Each row is a point. The window is the flat piece filled in between its corners: a triangle in 3 columns, a solid with four corners in 4, and so on. A path goes straight from each point to the next, and from the last back to the first. List the points from which the path goes on through the window.
In the rows, zero is written as 128.

Window (4 x 4):
[[169 151 107 170]
 [201  49 183 117]
 [ 94 190 103 175]
 [185 113 141  99]]
Path:
(1): [105 146 105 141]
(2): [114 165  46 191]
(3): [123 164 181 137]
(4): [119 214 144 185]
(5): [ 97 166  91 164]
(6): [170 134  50 132]
(7): [174 122 206 117]
(8): [152 169 193 185]
(9): [189 108  77 106]
(10): [178 111 109 139]
(11): [176 127 152 149]
(12): [128 203 128 199]
Through the window after points: 2, 4, 6, 8, 10, 12

Window:
[[136 133 139 147 176 164]
 [218 142 142 165   7 137]
 [ 59 150 181 106 128 208]
 [157 107  74 147 103 115]
 [193  96  97 113 172  46]
 [100 164 148 149 195  92]]
Path:
(1): [185  52 139 178  57  97]
(2): [188 150  94 130 132  90]
(3): [199 193 126  84 120 163]
(4): [110  93 175 203  30 139]
(5): [ 83 110 196 151 176 119]
(6): [119 160 133 125 138 175]
(7): [192 145 115 130 129 108]
(8): [148 115 166 154 106 114]
(9): [125  91 151 159 149 112]
(10): [161 149  87 137 115 138]
(11): [178 139 104 131 104 145]
(12): [127 104 151 138  97  62]
(13): [168 132 168 176  62 103]
(14): [223 136  60 119  37 184]
(15): [175 161  90  84 138 174]
(16): [116 117 145 162 123 140]
Through the window after points: 3, 5, 9, 13, 15

Window (8 x 8):
[[ 81  74 181 205 157 134 228  64]
 [104 171  79 127  57 123 111 192]
 [100   8 180 160 104 175 200  74]
 [178 180  56 124  68  63  84 108]
 [ 82 139 164  83 124 146  71 162]
 [160 152  73 158 122 165 104 129]
 [ 85  84 220  89 138 206 242  98]
 [109  90 146  64 160 137 152 203]]
Path:
(1): [ 89 112 127 130 134 164 173  96]
(2): [ 80 121  60 127 139 149 165 132]
(3): [141 151 181  92  95 144 127 171]
(4): [173 143 125 161 100 137 129 171]
(5): [ 71 103  64 111 110 150 124  50]
(6): [ 92 145  57 111 117 182 124 110]
(7): [190 115 176 173 122 102 135 194]
(8): [ 91 132 228 126  82 172 164 145]
(9): [ 91  60  25  77 203 132 133 159]
(10): [ 97 140 117  90 116 156 132 130]
(11): [150 133 155 127  82 108  65 176]
(12): [130  90 156 182 113 132 161 128]
Through the window after points: 4, 6, 12

Window (11 x 11):
[[138 156 237 183 144 161 117 163  76  75 181]
 [ 74 107 118 216 106  89  73 216 135 128  59]
 [201 146 132 132  49  93 142 191 134  89 149]
 [ 90 173 174 201 128  72  81 136 111 143 158]
 [133 159 138 122 133 196 201 107  80 166 133]
 [175 110  64 132 174 122 142 193 129  81 121]
 [207 121 180 102 100 231 170  40 154 151 120]
 [123 212 152  72 157  98 169 158  96 117  31]
 [ 82 128 197 120  68 173  42 135 148 159 136]
 [ 62  92  76 159 114 103 119  74  57 140  72]
 [134 119 222  67 188 160 220 168 147 114 113]]
Path:
(1): [162  97 201 155 132 104 136 118  91 148  94]
(2): [ 97 165  72 103 107 180 139 151 171 113 112]
(3): [123 152 120 141  87  95 162 167 127  82 142]
(4): [186 129 164 138  96 145 112 152 103 141 117]
(5): [143 136 177  98 138 106 142 175 110 172  91]
(6): [ 75 154 177 132 113 219 118 105 163  39 149]
(7): [ 72 154 111 145 136 137 191 147 191  78 116]
(8): [159 163 203 124 105 125 115 144  63 151 109]
(9): [ 91  66 139 174  83  53 103 194  43 207  24]
(10): [ 89 164 103 175 145 166 107 111 172  50 145]
(11): [ 76 169 182 124 143 126 186 137 171  75 107]
(12): [194 140 177 119 121 157 138 170  95 139 131]
(13): [249 183 140 145 129  64  98 199  86 187 135]
(14): [ 63 116 136 130 133 163 188 123 130  56  80]
(15): [ 90 148 148 166  88 141 142 152 195  69  75]
(16): [130 135 166 138 147 138 128 147  72 170 143]
Through the window after points: 3, 5, 9, 15

Window:
[[163 185 190 114 156 133 156 176 164  89 229 124]
 [145  76 128 177 176 172  97  94 126 157 149 136]
 [183 105 150 127  97 112 101 107 151 222 131  67]
 [167 103 110  88  51  96  85 106 140  33  81  86]
 [210  82 118 141 185 111 140 107 120 169 221 177]
 [164  46 128 236 135 123 125 113  89 168  84 135]
 [118 188 191 109 110 123  58 175  91 112 118 134]
 [144 155  91 130 214  82 135 184 167   7  71 112]
 [142 207 140 134  90 158  89 143  66 127 117  92]
 [105 123 101 133  93  90 101 141 123 107 130  91]
 [ 80 210 165 134 106 136 129 129  91 117  63 153]
 [129 190 126 166  82 155  79 153 121 120 109 185]]
Path:
(1): [145 136 162  99 124 169 149 158 140 143 166 132]
(2): [141 103 117 164 113 141 116 147  94 134 104 149]
(3): [138 194 177 200 126  95  92  88 145 135 107 113]
(4): [131 134 133 191 115 130  91  65 130 110 158 115]
(5): [165 127 140 104 120 139 109 183 105 154 124 157]
(6): [171 161 160 105  36 182 151 233 108 105 124 148]
(7): [127 171 113 155 183  98  82  87 104 112 114  96]
(8): [134 189 134 170 130  59  39 120 138  53 167 175]
(9): [140 149 129 148 103 172 124 158 115 145  89 138]
(10): [158 113 149 132 107 158 128 145 131 158 148 113]
(11): [156 155 130 140 135  57  83  89 125 161 103 111]
(12): [144 184 153 167 164  90  92  60  74  92 105  54]
(13): [143 130 114 110  94 126 121 205 154 111 121 150]
(14): [149  58 114 128 120 161  73 228 133 152 110 158]
(15): [171 159 155 139 103 103 127  42 113 114 169 101]
(16): [157 169 147 178 154 107  89 132 130  87 163 124]
Through the window after points: 2, 6, 8, 10, 16
